Every row gives one point. Examples show where two turns around zero, p and q, send a point. Write where each new point lands after one turn and then the other. Backwards means that the second turn is done in reverse. Each puzzle has new turns, and all numbers are rounded.

Turn p:
[17 29] -> [33 -6]
[-34 -18] -> [-29  25]
[-27  10] -> [ 0 29]
[ 44 -20] -> [ -3 -48]
Turn q:
[22 -2] -> [ 2 22]
[ 13 -11] -> [11 13]
[-48  41] -> [-42 -47]
[ 13 -29] -> [29 13]
Where do these land?
q, then p: [-1 37] -> [-13  34]
p, then q: [ 6 25] -> [-3 26]
p, then q: [ 43 -41] -> [ 54 -24]
p, then q: [-28 -22] -> [-19 -30]
p, then q: [-20   1] -> [-19  -6]

Turn p:
[  3 -13  -7  -2] -> [10  8 -7 -3]
[ 10 -11  -4  13] -> [ -1  13 -13   7]
[-2 48 29  6] -> [-36 -30  26  19]
[-14  -8   3  15] -> [-12   0 -15 -12]
[ -8 -12  -3  16] -> [ -8   8 -16  -9]
[  3  11 -15 -23] -> [16  3 25 -3]
[  8 -16  -4 -26] -> [32 -2  0  0]
Turn q:
[-12   9  -5   3] -> [-8 11  7 -5]
[ 46   4 -11 -19] -> [ 12  -9 -49   1]
[-17   0 -12   8] -> [-19   4  11  -4]
[-20 -12   9  -4] -> [ 2 -9 22 -8]
[ 26 -12  11   7] -> [ 13 -14 -12  22]
[-22  11   9   5] -> [ 1 16 21 -5]
Where do these land?
q, then p: [-12   2  15   2] -> [ -3 -12  -2  15]
q, then p: [ -7   8  19 -14] -> [10 -6  8 22]
q, then p backwards: [ 23  29 -14   0] -> [  8 -28  -7  26]
p, then q: [ -6 -21  13 -16] -> [ -6 -21 -20   1]
q, then p backwards: [10 -3 13 22] -> [26  6  6 -2]
q, then p: [ 11 -18 -32 -11] -> [ 17  11  -7 -34]
q, then p backwards: [-18   2 -14  17] -> [-1 22 -6 16]

Turn p:
[ 15 -27 -10  -7  23  -2  -8  32] -> [-19 -22   2 -19   5 -32  10 -20]
[ -6  22  23  12 -10  -1  10   1] -> [ -5  -4   6  23 -12  19  -3  17]
[-31  24   3 -15  -3  15  -3 -11] -> [ 6 17 -2  2 12  4 -3 40]
[  9 -22 -20   1 -15   6 -18  22] -> [ 12 -23   9 -11  20 -17 -11 -20]
[-13  26  11  25   4   4   0 -31] -> [  2  12 -17  11   0  41   9  16]
[ -9  14 -36  14   8 -17  -8  -5] -> [ 10  -6 -43  -6   6   1 -11  -1]
[ 24  -4  -7 -31 -12   4  -2  20] -> [ -8   6  18   6   9 -33 -18 -14]
[  2   9   6  11   6  11  12 -24] -> [ 3 16 -6 12  0 19 18  1]
[-15  -9  20  -7  -4   4  35  -4] -> [ 12   9  18   9 -27  -5  20  16]
[ 25 -32  10  -3   3 -24 -16   0] -> [-13  -4  14 -26 -14   1  -8 -35]
Turn q:
[-4  0  5 21  9 15 15 12] -> [ 12   7  -7  15 -23  -7  -9   7]
[-19  11 -11 -13  13 -12 -16  12] -> [ -9 -21  11 -20  -7 -18   8   2]
[ 22 -33  15  30 -13  -7   4   1] -> [ 29  11  -1  30  17   5 -19 -21]
[-48   3  -4 -11  -8 -12  29 -35] -> [-53 -23  -2  16 -21  24   0 -12]
[ -2   9 -10 -16  -7   9 -13  13] -> [  4  -2   9 -15  -2   0  22   8]
[ -1   2   3  24 -13 -25   8 -34] -> [-15   4  -6   2   2  20 -28 -34]
[ 25  -8   8  -8  10  19 -19   6] -> [23  5 -2 -7 21 -2  0 25]
[ 16   7   3 -15 -12  22 -12  19] -> [18 16 11 -9  6  2 22 19]
[ 23  11  14  -2  10 -44   4   0] -> [-18  18   6  -7  24 -28 -20 -20]
[ 11  -7 -31 -11  12  10   4   2] -> [  5  -8 -29  -6   5  -8  21   5]
[-24   5   7   2  -1  25  -5   3] -> [  4  -9  11   2 -23  13   2  20]
Where do these land?
p, then q: [-27   7  12   2 -29  -3  -1  -2] -> [32 15 15  0  9 -6  5 12]
q, then p: [  6 -25  24 -11 -12 -30  30   0] -> [ -5 -12 -27  -6 -11  40  22  13]
p, then q: [  4  16 -22  18 -15  28  -9   8] -> [ 19 -10 -29   1   2 -18 -23   6]
p, then q backwards: [ 20  35 -23   9   4   9  -1  -6] -> [ 22 -25   0   1   3  -6  29 -20]
q, then p backwards: [ 10  -8 -20 -19  24 -21   1  13] -> [  2  -7 -27  -8  22  12   0  25]
q, then p: [ 15  -3  19  13  12  -3 -10   8] -> [-26  -5  -4  -6   3   7 -14 -10]
p, then q: [ 14 -15  -7  19 -11 -25   4 -10] -> [  3   3 -12  -6  16  35   4  -3]
q, then p: [-33  -3  19   3  10  25   0  -5] -> [  9 -34  29   0  11   2  -4  -1]
p, then q: [ -8  -4  -3 -33  18  20 -15  -7] -> [-28   1  10 -11  -6 -31   2  12]

Turn p:
[19 11 -6  5 -6 14  2 17 13] -> [ 18  11 -16   3  10   2   3  -7 -19]
[-15  16  28 -12  -2   3 -13  -8  -8] -> [-18 -14   3 -19 -20  -8  13 -12  -8]
[-10 -21  -7  16  13 -11   7  11  20] -> [-8 30  0  6 14 -4 -9  5 19]
[-13  14   7  -5 -16   1   8 -17   2] -> [-11 -17 -15   2 -10  -8  14   6   2]
[  4  12   7 -10  17   4  -1 -16  13] -> [ -9 -14  -2   2  10 -16  -2 -20  -2]
[ 11 -29  -4   9  13  19  17  19  10] -> [ 9 24  7 -7 38  5  2  9  1]
[  1   0   5 -15 -22   9 -24  -6  -4] -> [ -4  -9   8   7 -15  16  22 -10 -12]
[ -9  13  -2   4  -4  13 -20  -4 -18] -> [-10  -8   8   0 -17   4  -3   5 -25]
[-18  -7   2  -9  -9   4  -6  -4 -24] -> [-13 -12  12  -9 -13  16   5  14  -1]
[  5  -8   3  11 -12   7  -8 -14 -11] -> [ 4 -4 16  9 -7 -4 12 12 -8]
[ 27  13 -11   7  14 -48  19  18   1] -> [ 39   7 -16  -1  -7  -9 -36 -11  29]
[ -4 -13 -23  -1  14 -17  17   5   5] -> [  0   6  -5   7  15   8 -23   7  24]
Turn q:
[ -2  -4  19 -19  -9  -2  19  -9   3] -> [-10  -7   7   9 -12   7  25 -12   5]
[  5   4  -1   1   6  18  -4  -3 -18] -> [ 10  -2  -5  -9 -10  -5   3  13 -16]
[-12 -15  -9 -23  -2  11  -8  26  25] -> [-10   4 -11 -32  24  11  11 -14  14]
[ 23 -17  16   4   9  -6   4  16 -14] -> [ 20  -7 -20  20  11  -3  14  -3  -8]
[  3   3 -24 -19  -7   2  18 -14  13] -> [-18  28   2  -8 -17   1   5 -14   4]
[-16  -3  11  10   8 -16 -25 -12  25] -> [-17 -14  22   3  26   7 -21  -7  -6]
[-20 -18  10  10 -23   3 -17  -7 -11] -> [-20 -29  -1  -3   6 -21   0  14   6]
[  6  14 -22  -6  -8   0  -8  15 -17] -> [ 20  11  -6 -16  -8 -18  -7   1  11]
[17 23  0 25 12  0 10 -3  3] -> [ 15   8  -2  17 -14  18 -22   6  -8]
[ -4  12   0  18  14 -10  12 -10 -10] -> [ 7  9 13 20 -6  4 -8 18 -3]
Where do these land?
p, then q backwards: [  8  -7  -8 -22  -9  17  -8  26  17] -> [ 15  -9   6 -12  24   6  11  13  26]
q, then p backwards: [-17   2 -10  13  16  -6  16 -18   5] -> [-16 -22 -15  18   1   6 -12   2  -4]
p, then q: [-13   9   0  -1  21  -2 -14 -20  -2] -> [-14 -17  17   4  16 -13  -1   8   4]
p, then q: [-13   4   5 -14   3  -6  13 -19  -9] -> [-19   1  -4  -3  22   0  10  -4   8]
p, then q: [  1  -5 -13  16   0 -15   2   3 -31] -> [ 14 -25 -18 -11   8  -1  -6 -15   6]
p, then q: [ 22  16  -2  -3 -23   7  -7  19  13] -> [  5  19 -14   6 -31 -13  -5   5 -11]
p, then q backwards: [ -2 -14  17  27   4 -14   9   5 -20] -> [-22  20 -23  -3   0   0  -1   1 -23]
p, then q: [ 20  -2   1 -19 -12  -7 -11  21  24] -> [-12  15  -1   3 -32   7 -10   0 -23]
p, then q: [  7  -6   1   6  16   7   9 -24 -10] -> [ 6 -8  2 16 27  2  8 -3 -3]
q, then p: [-16 -10   0  10  -6   1  -3 -24  -4] -> [-13  16   1 -15 -16   5  -2   8  10]
p, then q: [  4  13   9 -13 -11  17  -5  30  16] -> [  2  24   6 -10 -31 -10   9   8 -11]
